Each row of a before or after table is a point. One or more steps were done to the points. Then noise was added and the rows were shuffled. The steps act on columns, c1 being the first. Name the steps. A step turns or swaps two columns, mirrors them in a line or flattens them onto one, adds a multiple of one to another, or multiplies or shifts one. Angles are multiples of 10 degrees, from the lower column toward the higher: turns from -170 to 170, lines from 10 to 170 but not 90. Use the fewest steps. Two steps may share a column if one is a turn and the other turns, adds or multiplies; they go together, in the order done. Otherwise the lowest column goes first.

Before (13 x 2):
[[-32,17],
[-34,10],
[-10,-9],
[-18,-47],
[-13,26],
[-50,-114],
[-60,27],
[-56,27],
[-11,-12],
[-6,10],
[-4,-46],
[-39,-57],
[-26,7]]
After (13 x 2):
[[-4,36],
[64,27],
[-5,29],
[-13,37],
[-17,64],
[13,8],
[51,12],
[-18,60],
[-8,7],
[-22,15],
[13,9],
[122,33],
[49,-1]]
Steps: mirror c1 and c2 in the line at 130 degrees

Before, 11 rows:
[[-21,49,-22,30,-56,-17],
[38,-23,29,43,5,21],
[-4,-87,1,105,16,48],
[-37,-1,-11,-11,-33,-38],
[26,-37,57,77,42,12],
[57,-29,-1,22,-19,-21],
[-5,13,-45,50,-32,-72],
[50,-31,19,42,52,72],
[-28,26,-23,1,-13,-50],
[-23,31,70,-3,-43,26],
[-59,5,6,16,-78,-27]]
After:
[[-77,82,-6,102,-8,69],
[-70,-30,54,18,57,-1],
[-37,-72,47,53,-22,12],
[23,87,-52,42,-15,4],
[-37,-39,30,-14,18,14],
[-25,31,-69,72,13,25],
[-23,-53,23,2,-15,-15],
[-16,19,-12,-8,79,-41],
[40,-14,20,22,11,35],
[-39,-33,60,37,14,-42],
[5,31,-21,49,14,13]]
Steps: add -0.7 times c4 to c1; turn c2 and c6 by -110 degrees; turn c3 and c5 by 130 degrees

Before:
[[30,-14,-15,40,29,-57,72,-8,-24,-44,21],
[4,33,-54,45,-33,16,-52,41,21,29,67],
[-39,-81,-54,7,64,8,-38,8,8,15,37],
[-53,-60,-45,10,-17,-79,69,1,-13,-36,-41],
[-19,11,30,30,32,-60,29,14,12,-72,-27],
[33,-42,36,-34,-9,-60,48,-1,4,-51,-7],
[-9,-35,49,20,-18,-35,64,36,-67,-65,-1],
[-34,-30,4,22,-7,19,11,-57,-20,22,11],
[-73,22,-59,0,14,18,-21,18,34,50,121],
[-9,-54,-5,21,20,-4,89,26,35,-47,-26],
[-22,18,-2,42,2,-11,-25,40,8,108,72]]
After:
[[-74,32,-57,-9,16,8,-4,18,-47,49,118],
[-35,-35,5,21,-5,-26,14,-59,2,22,12],
[-38,-36,-55,-10,67,0,-5,8,-15,15,37],
[3,10,-54,9,-31,0,7,39,-32,31,66],
[-11,-39,-4,54,21,27,31,25,-32,-49,-27],
[-18,34,29,36,33,53,21,11,38,-70,-28],
[32,6,-16,64,29,28,33,-9,70,-43,22],
[-8,-47,46,42,-19,-16,25,38,95,-63,0],
[34,-49,36,-5,-10,49,-6,-3,46,-50,-8],
[-52,-72,-43,38,-18,52,20,-1,79,-38,-42],
[-22,22,-1,22,0,12,11,39,-1,108,71]]
Steps: add 0.7 times c5 to c2; flatten c4 and c7 onto the line at 30 degrees; turn c6 and c9 by -140 degrees; multiply c9 by 1.3

Before, 10 rows:
[[11,-8,-37,30,4,10,-56,-40,2,-48,-44,6,2,0,-13,63,13,-56],
[25,-25,23,-14,-3,18,-38,2,-29,4,-17,40,-6,-7,-4,0,22,25],
[30,10,33,-38,3,36,-16,38,-8,-3,-44,23,4,18,-20,12,26,3],
[10,-16,-51,53,-10,-9,-33,-40,47,-47,-50,44,-17,6,12,70,-16,-36],
[53,4,-8,14,5,-29,5,-11,33,-3,25,10,0,18,-10,-26,-20,-4],
[13,-13,-8,11,-34,-8,-6,9,27,27,12,-17,2,-11,2,-14,-3,18],
[34,-25,-4,-26,-1,13,12,7,0,3,-7,-9,31,16,-24,-15,5,49],
[0,-11,26,0,10,9,11,-10,20,-16,24,11,14,-7,9,-4,24,22],
[1,-16,-13,13,-10,-32,21,-3,14,12,17,8,-18,11,-6,-36,41,28],
[-15,-6,4,20,21,0,8,0,6,6,3,-5,-1,-17,-39,-12,-7,40]]
After, 10 rows:
[[-5,12,5,12,22,-6,14,2,-2,8,-11,-5,-1,-17,-39,-13,-8,42],
[-4,41,-11,11,6,-16,13,-10,-41,-5,61,9,2,19,-10,-27,-19,-4],
[47,-103,-38,-51,4,-6,39,-41,6,-79,-4,6,1,0,-16,62,14,-58],
[50,-119,-50,-24,-12,-34,60,-40,-32,-74,-7,47,-19,6,13,70,-17,-36],
[-6,8,-6,-6,-34,-20,12,11,-20,42,18,-16,2,-11,3,-14,-1,18],
[-15,38,-16,24,-14,2,12,-1,-34,18,7,9,-16,13,-5,-36,40,26],
[26,-25,24,-38,-4,14,-9,2,32,6,18,39,-4,-8,-5,2,23,23],
[-20,-4,26,11,10,-19,1,-10,-5,-26,8,13,17,-5,10,-1,27,21],
[20,-3,-4,5,-1,-7,-28,7,13,6,33,-9,32,18,-22,-16,7,47],
[49,-8,33,-26,3,-10,-35,39,34,-4,18,26,2,19,-19,11,25,-1]]
Steps: turn c1 and c11 by 70 degrees; add -1.5 times c16 to c2; mirror c4 and c7 in the line at 40 degrees; turn c6 and c9 by 120 degrees; multiply c10 by 1.6

Before, 13 rows:
[[23,-21,53,1,-44,-51,3,-46,53,25,-90,15,30,98,45,53,5,22,-4,32,52,-42,-35,0,1,36,-14,-26,30,-22,34,-44],
[-20,-29,1,22,-6,-45,35,58,-59,1,43,-19,17,-25,2,-35,72,53,7,-42,-31,11,-13,62,-11,81,-29,-27,-48,1,-78,28],
[7,-50,74,41,-33,4,-40,-25,-10,-71,-26,-27,58,21,75,-2,84,-26,38,-49,45,-38,17,12,-26,59,-55,22,-47,45,-5,-36],
[40,14,20,-44,34,-39,-47,53,68,-64,26,47,-66,74,-25,3,4,-29,-41,7,-62,-18,-14,13,9,-30,28,-31,-36,2,48,28],
[49,-25,48,-38,-26,64,-19,23,-36,-64,32,55,19,-9,59,44,19,53,-31,-20,66,42,-19,-35,-102,-2,16,-41,-21,-11,-16,45],
[-15,-59,1,-8,-79,-64,27,3,-22,25,-9,-61,4,47,10,27,38,-28,-37,2,-46,25,13,42,1,21,68,32,-20,-18,-66,-15],
[-8,44,18,8,-25,65,-6,3,5,32,31,45,-66,66,19,-48,-41,16,37,33,-19,59,51,41,-42,-43,-55,20,1,21,-55,50],
[40,50,22,-39,-19,13,5,25,23,-32,-29,14,-12,-30,-1,60,45,-39,22,27,-29,-10,-48,-35,-71,-50,73,-38,-61,19,44,-20],
[-25,-13,-51,-27,28,43,-53,-45,-2,32,21,44,45,-26,36,38,35,50,64,-9,-47,-48,-28,10,-40,-28,-24,56,-84,30,-62,-57],
[-46,31,64,-25,-22,4,-49,-31,-59,0,36,-42,-11,87,42,-48,-21,65,-7,29,-24,20,25,3,5,12,-51,-3,-5,-78,-59,-7],
[-67,45,-25,-27,16,-11,-3,-57,39,17,-55,-7,-3,71,-1,-24,90,62,29,25,-13,-18,-71,-59,-45,33,1,28,-28,33,-38,47],
[6,35,20,2,41,18,-39,42,-60,-28,-14,48,-64,-30,2,-31,54,11,25,-20,22,-40,-23,0,-91,63,41,-49,-59,10,11,-16],
[11,-75,49,-31,3,-38,-43,56,54,-37,-8,-33,-58,37,32,41,-33,11,43,-34,2,-21,26,4,-97,42,21,-63,-74,-29,-31,11]]
After:
[[-34,46,-3,-36,-12,12,24,24,22,-29,-26,19,-32,-30,-2,61,33,-38,19,29,-28,-8,-45,-38,-73,85,-38,-39,-60,15,45,-55],
[71,-53,85,45,-34,1,83,-24,-8,-70,-29,-31,-29,17,74,22,39,-33,46,-50,44,-41,14,13,-22,-84,20,25,-44,47,-4,-53],
[-99,19,12,-45,34,-40,32,56,68,-62,21,49,-20,73,-18,15,-24,-33,-43,8,-56,-20,-13,13,6,37,-11,-27,-36,3,53,22],
[-75,-71,20,-30,7,-39,12,52,52,-37,-11,-27,13,42,32,10,-54,8,45,-29,3,-20,29,10,-92,-29,-41,-70,-75,-27,-23,4],
[35,46,-44,-31,16,-13,62,-53,33,14,-56,-9,62,73,-1,30,74,61,34,24,-9,-18,-72,-61,-43,-26,-14,26,-28,36,-35,31],
[32,-30,-11,25,-7,-46,22,56,-60,0,45,-18,17,-21,1,-10,80,55,8,-45,-30,9,-12,58,-12,-81,-14,-26,-50,-4,-75,37],
[5,-60,-46,-8,-85,-61,1,1,-25,25,-8,-61,8,46,6,-2,45,-23,-37,0,-49,28,14,39,4,19,-68,29,-20,-14,-68,-22],
[61,-18,-32,-27,24,45,65,-50,-5,30,19,45,9,-28,39,36,-4,43,69,-7,-46,-44,-29,12,-44,14,33,54,-82,27,-67,-83],
[-72,43,69,11,-27,71,-24,6,7,31,32,48,32,65,18,3,-34,16,42,29,-23,62,51,44,-43,10,63,16,0,18,-54,56],
[27,-23,49,3,-46,-47,-5,-45,49,25,-88,18,-36,98,50,2,4,18,-6,35,50,-45,-28,-1,1,-42,-5,-29,29,-19,37,-52],
[12,29,90,-27,-22,3,29,-31,-61,-6,39,-41,42,86,38,-110,-52,70,-5,27,-28,21,22,3,-1,-39,45,-8,-8,-79,-61,62],
[2,-24,43,-35,-24,63,29,24,-36,-75,29,63,-54,-9,57,57,5,52,-39,-13,67,48,-21,-35,-96,10,-12,-40,-24,-17,-15,22],
[-83,35,-22,-4,41,21,71,36,-56,-30,-12,50,11,-29,-3,-31,19,13,27,-24,21,-32,-30,1,-91,-38,-68,-46,-57,10,12,0]]
Steps: turn c1 and c13 by -110 degrees; multiply c1 by 1.3; turn c26 and c27 by -150 degrees; add 0.7 times c27 to c3; mirror c7 and c17 in the line at 70 degrees; add 1 times c30 to c16; turn c16 and c32 by -30 degrees

Before:
[[14,21,-17,-20,14,2,-28,-3,22,-13,-17,10,12,16,-19,8,-44,-30,13,-24,-14,5,29,-7,87,2,6,-10,-28,-5,13,-11,22,-11,18,8,2,0,-18,36,-4,-26,3,5,-50,-1,9,-8,11,1,-33,12,6,-3,-15,-4,-6,37,5,-16,-10,-4,-1,-10],
[6,-21,-3,9,10,-7,-37,-16,-15,-13,-12,5,-9,-33,-13,11,-21,-32,13,0,-10,-2,-18,-6,-24,-51,7,-5,10,-6,-8,12,-3,-28,1,-13,-7,5,79,17,3,10,8,-16,6,-6,-21,-9,-14,1,-26,-7,11,-16,-3,-5,-12,1,2,-13,-2,20,-6,1],
[21,-16,11,-4,7,1,21,-8,-5,-26,-21,-17,6,19,-16,8,-32,-4,17,-21,3,25,5,-14,0,17,16,13,-31,25,-5,-4,-8,-2,-13,0,-5,5,2,-9,-7,3,27,-11,7,-10,-21,13,0,2,-17,18,-4,5,-10,-10,-31,-23,-3,14,-6,30,1,18],
[12,11,8,3,4,-8,-21,-18,-8,-15,3,12,0,24,-3,31,1,1,-8,-6,5,1,-18,10,20,13,1,-12,-34,-7,13,0,-11,8,17,15,-10,11,-16,-19,-11,-121,14,-17,-10,-2,-8,13,10,16,9,20,18,2,-3,-2,-8,20,-2,-19,-9,6,14,44],
[25,-2,-9,10,1,3,-12,-17,15,-19,-29,5,5,-14,8,37,-40,22,1,-29,-5,0,-8,-23,-40,18,14,12,15,6,34,6,22,3,10,-10,4,5,-5,-19,-9,7,18,-31,-11,-1,9,-13,1,13,-12,-1,-6,10,15,1,-7,9,4,19,-2,4,1,10],
[20,8,20,-9,14,-8,1,3,10,38,-20,2,22,23,-19,8,14,41,11,11,13,-2,-15,12,-28,4,6,-8,-19,-2,-4,13,-8,-16,3,9,-30,-7,-13,17,-4,38,2,-17,-2,-11,-22,-11,5,13,12,2,-1,3,10,0,-9,-17,40,-15,-11,-9,16,-1],
[31,16,-10,-13,-24,12,-16,-14,-6,-1,-28,3,-8,-31,-21,11,1,3,18,-1,9,13,-18,-18,-23,15,20,-13,-3,2,2,6,-18,7,17,-3,-21,18,-6,2,2,16,17,-29,0,-1,-3,7,-35,7,-30,-4,64,10,-11,-6,-46,-19,15,3,-6,15,-8,16],
[26,-34,17,-12,-12,-5,-18,3,17,-13,31,8,20,24,-9,17,-9,-14,5,6,10,29,1,-24,-15,-9,18,-13,10,6,-3,-7,11,-27,14,3,-15,6,0,35,-3,34,-52,-31,-26,-7,-24,-1,-3,45,46,-10,14,-44,-9,-6,-10,-20,11,2,-11,-5,-10,-10],
[10,15,14,6,-17,-2,-36,-3,11,12,-15,7,-7,6,-12,20,-32,-33,18,-22,-20,26,-15,-24,-31,14,23,40,6,17,12,-60,-4,9,-3,-56,-3,2,2,-19,-9,-35,3,14,0,-2,-20,4,-47,0,-24,21,-4,3,-9,-2,-10,-4,32,7,-3,3,16,2]]
After (9 x 64):
[[31,17,-9,-14,-24,13,-16,-14,-7,0,-30,6,-7,-30,-21,11,0,3,17,-1,8,14,-18,-19,-22,17,22,-11,-6,16,4,5,-18,5,18,-5,17,-25,-5,4,3,34,19,-28,-10,1,-1,5,-35,6,-30,-5,65,8,-10,11,-47,-21,15,2,-6,13,-9,-15],
[14,10,11,5,2,-7,-21,-17,-8,-15,4,14,-1,24,-3,34,2,2,-8,-8,3,0,-19,9,18,12,0,-38,-32,11,13,1,-9,-5,16,1,13,9,-16,-19,-9,-101,14,-17,3,-3,-8,15,11,15,8,18,18,2,-4,3,-5,20,-2,-21,-9,5,15,-25],
[20,9,19,-7,14,-7,1,4,9,38,-18,3,21,22,-18,8,14,42,12,10,5,-2,-16,14,-29,6,5,4,-19,-6,-5,14,-8,-13,1,11,27,15,-13,16,-3,58,3,-14,-12,-9,-23,-11,5,14,12,0,1,3,8,15,-10,-18,39,-16,-11,-9,17,-8],
[14,21,-18,-20,15,1,-30,-4,21,-12,-18,11,10,15,-20,9,-44,-29,11,-23,1,6,30,-7,87,2,6,14,-28,1,14,-12,21,-9,19,9,22,14,-20,34,-6,-6,2,3,45,-1,9,-9,10,2,-32,13,5,-2,-15,-19,-6,38,3,-16,-12,-3,-1,-7],
[9,13,13,6,-15,-1,-36,-3,12,12,-16,7,-7,6,-11,21,-32,-33,19,-23,-6,26,-12,-23,-31,14,24,-14,5,-7,11,-60,-3,33,-2,-27,2,-49,2,-19,-10,-15,3,16,-1,0,-20,5,-47,2,-24,22,-1,3,-10,-25,-10,-4,31,5,-1,4,16,38],
[26,-2,-10,8,3,3,-12,-19,16,-20,-30,4,5,-12,8,35,-41,20,-2,-28,-3,1,-10,-24,-41,20,12,-13,16,3,34,7,20,5,11,-6,2,-21,-5,-19,-11,27,18,-33,11,1,9,-13,0,14,-12,0,-5,9,16,-5,-8,9,3,19,-3,6,1,7],
[22,-17,11,-3,6,1,21,-8,-3,-26,-20,-17,6,19,-15,8,-29,-4,18,-19,12,26,5,-15,0,16,18,-23,-31,-5,-6,-5,-10,0,-12,-1,-1,-72,3,-7,-7,23,25,-14,-10,-10,-22,14,-1,1,-16,19,-4,6,-10,0,-30,-22,-3,16,-4,27,0,6],
[5,-18,-4,7,10,-6,-40,-17,-15,-11,-11,6,-10,-32,-15,13,-22,-33,12,-1,4,-1,-20,-7,-25,-55,9,1,12,5,-7,11,-2,-12,1,10,5,11,79,19,3,30,8,-16,-7,-7,-23,-9,-14,2,-27,-8,10,-15,-2,-15,-10,-1,3,-13,0,20,-6,-3],
[23,-35,19,-11,-11,-5,-18,5,16,-14,31,7,19,23,-9,18,-9,-15,5,8,11,29,1,-25,-13,-9,17,14,10,5,-4,-8,11,-17,14,13,25,-23,-1,35,-2,54,-51,-31,14,-7,-25,-2,-3,43,45,-9,14,-43,-10,10,-13,-20,11,3,-12,-5,-11,-10]]
Steps: turn c21 and c56 by 70 degrees; multiply c56 by 1.3; turn c28 and c64 by 110 degrees; turn c30 and c38 by -110 degrees; multiply c38 by 3; flatten c34 and c36 onto the line at 140 degrees; turn c37 and c45 by 150 degrees; shift c42 by 20

Before (10 x 64):
[[-35,29,-27,27,20,34,-10,-9,-50,34,-22,22,-14,-34,35,-1,41,-19,2,44,13,-43,-7,-17,-1,-98,12,-66,39,6,-39,23,13,-13,14,29,-2,47,-2,32,-12,-97,6,-10,2,10,57,33,-31,-1,57,-54,19,9,-2,51,-5,15,121,-64,7,-24,28,9],
[-56,55,-81,8,71,11,-40,-29,-68,52,17,47,52,-25,0,23,-50,34,8,-8,-4,73,-42,10,0,20,-48,4,-35,-25,24,-82,22,-8,-21,41,-8,45,-13,51,-16,-20,-10,-38,8,61,31,-43,7,6,-24,-45,-22,53,-9,13,-60,4,-35,-50,-4,11,41,47],
[-41,6,-30,-26,15,6,-29,48,-54,-27,29,-42,-18,-98,21,16,26,-28,37,36,1,41,-59,44,-35,-25,-4,48,27,9,-37,-27,-91,8,0,-10,-12,6,-7,-26,-6,-8,37,24,25,-20,-56,-41,-6,-25,31,12,31,17,-22,26,19,33,20,-39,40,21,-12,37],
[-15,32,25,23,-33,-31,-59,19,31,-27,48,-43,30,-32,-7,24,-25,-46,-14,33,-26,12,-4,23,3,-24,-57,-35,-22,-7,-26,18,40,-42,-5,0,-107,-50,25,-13,-44,12,-2,53,40,-17,76,38,1,-43,59,29,42,6,30,39,-46,0,18,-46,-15,10,61,-36],
[-32,-46,-10,68,-26,42,40,-2,-27,45,-32,-11,49,-9,-55,51,34,-5,-16,-68,-15,50,-7,34,48,53,-1,7,-16,-21,-36,4,-25,3,90,-50,34,6,73,27,5,25,-19,-24,84,22,6,-37,-26,-30,-25,-16,2,-42,24,-47,37,70,-28,-82,-50,-9,41,24],
[20,29,-29,-2,2,21,-38,24,-37,64,-1,4,-2,-38,-10,6,-33,30,14,8,18,-29,-40,20,31,19,-10,-22,63,-21,56,-9,-7,57,32,5,8,-5,-8,54,36,-9,37,-39,16,-45,-40,27,23,-23,-46,99,-56,22,16,17,-3,2,10,-73,6,-21,-2,-13],
[-55,22,30,11,17,19,-24,-36,8,-26,1,36,9,-5,-17,-40,-50,-29,58,-28,-37,-39,-12,4,-31,22,-72,40,-11,13,-47,75,13,-20,-21,-39,3,-23,-25,34,-17,5,2,8,-27,24,68,-60,-30,0,-22,65,-22,-16,8,29,23,-82,19,-3,39,-8,26,37],
[39,15,-22,-3,-3,-18,26,-43,-7,11,4,-45,0,-8,-22,49,-19,-19,31,-36,3,-24,-29,40,-40,-42,-110,-66,22,-18,3,48,-2,-42,-73,-5,-41,1,-44,55,4,-2,-21,-48,28,-29,-73,23,31,2,46,-6,55,1,11,-50,15,-4,23,-26,-42,10,38,24],
[-22,55,7,-4,-22,15,-54,39,22,22,-8,32,31,52,20,-4,39,-15,-11,34,-11,0,-43,58,-40,-29,-19,-28,-39,-1,7,16,69,23,-26,1,-6,30,24,18,-24,-40,24,13,14,-42,48,11,22,30,40,-37,-22,-15,-49,27,46,10,-68,-65,-6,-17,0,-42],
[-18,32,-41,56,22,17,46,38,-31,4,15,25,39,33,-19,38,15,-69,51,-9,34,19,-30,28,24,-8,-40,-7,33,7,-5,34,-32,26,33,-1,-25,31,-33,31,-4,-21,16,25,-52,-29,10,-58,9,54,-29,35,-9,-38,4,25,17,9,-9,43,-13,6,14,28]]
After (10 x 64):
[[-58,23,27,12,16,-33,-22,-35,11,-21,-1,32,7,-5,-15,-34,-80,-15,55,-24,-37,-33,-11,2,-31,23,-72,42,-7,13,1,77,16,-23,-19,-42,70,-22,8,38,-16,2,9,8,-34,28,6,-60,-32,1,-22,14,-22,-22,34,33,27,-84,16,4,40,19,24,22],
[-59,54,-87,9,73,32,-38,-33,-72,49,19,47,49,-23,3,23,14,-19,12,-8,-3,73,-43,8,1,20,-46,6,-32,-21,-7,-81,25,-8,-19,41,34,48,20,50,-17,-16,-32,-35,8,66,-9,-41,11,4,-20,65,-21,66,28,16,-62,4,-33,-51,-5,0,42,35],
[-11,35,22,24,-35,-41,-59,19,35,-24,43,-50,31,-34,-5,27,-39,37,-17,37,-26,11,-3,26,-1,-25,-56,-35,-26,-5,-1,20,39,-40,-9,0,77,-47,-15,-12,-47,10,-6,50,39,-18,-112,35,1,-38,57,10,38,10,-12,39,-44,3,22,-45,-11,-22,64,-45],
[-43,7,-31,-25,14,-32,-36,50,-57,-28,29,-37,-23,-93,20,15,5,-2,34,34,2,42,-55,43,-38,-21,-2,45,29,9,-1,-29,-87,6,1,-6,-57,5,17,-27,-8,-11,111,22,26,-21,-13,-41,-4,-22,30,-26,33,40,15,31,21,31,19,-43,45,-7,-12,41],
[-18,29,-41,59,20,-67,43,33,-29,4,14,24,38,35,-18,40,-17,0,52,-9,32,20,-35,25,27,-8,-34,-9,32,6,1,36,-32,22,31,-6,6,34,33,31,-2,-20,42,26,-53,-32,-24,-61,13,57,-27,-33,-10,-31,29,24,13,7,-11,39,-11,17,20,11],
[-29,-43,-7,68,-27,-12,41,-1,-25,40,-27,-9,47,-8,-56,52,34,-39,-16,-66,-14,49,-7,31,47,57,-1,7,-14,-20,2,7,-21,1,91,-51,10,10,-65,18,7,23,-58,-26,85,21,35,-36,-33,-32,-25,-19,1,-49,34,-45,40,71,-29,-84,-48,-37,41,-4],
[-23,52,3,-2,-24,-17,-58,40,22,25,-12,28,27,53,20,-1,51,-11,-8,39,-9,-1,-42,57,-39,-30,-20,-27,-43,1,-1,21,72,27,-25,4,47,31,-33,17,-24,-44,69,16,20,-44,-11,12,20,33,39,-12,-25,-26,-65,26,51,13,-68,-72,-8,-4,3,5],
[16,28,-31,-3,2,26,-37,29,-34,64,0,1,-2,-40,-7,10,-102,-26,19,9,19,-35,-41,23,27,22,-11,-21,67,-23,3,-12,-9,57,24,4,-42,-7,-6,54,37,-2,110,-41,15,-48,10,28,22,-22,-48,-21,-54,1,-5,19,-1,1,9,-72,0,22,-6,-29],
[36,9,-25,-2,-3,-15,24,-47,-8,17,4,-39,3,-9,-19,49,-6,18,31,-38,-1,-21,-26,39,-43,-41,-108,-73,19,-16,2,51,-4,-37,-74,-3,-75,2,41,54,4,-1,-61,-48,28,-27,-39,23,33,6,48,20,54,14,25,-49,20,-6,23,-26,-40,25,42,9],
[-33,28,-32,29,15,-27,-8,-6,-49,32,-22,20,-16,-36,37,-2,64,-30,0,42,16,-40,-9,-18,-1,-98,14,-63,41,4,0,25,16,-9,12,27,59,52,-13,31,-11,-98,14,-7,0,10,-8,31,-30,-1,56,-9,14,-19,9,53,-2,16,123,-67,9,23,26,7]]
Steps: turn c6 and c18 by -100 degrees; mirror c17 and c52 in the line at 150 degrees; multiply c31 by 0; swap c37 and c47; add 1 times c62 to c54; turn c39 and c62 by -140 degrees; multiply c43 by 3; turn c55 and c64 by -50 degrees
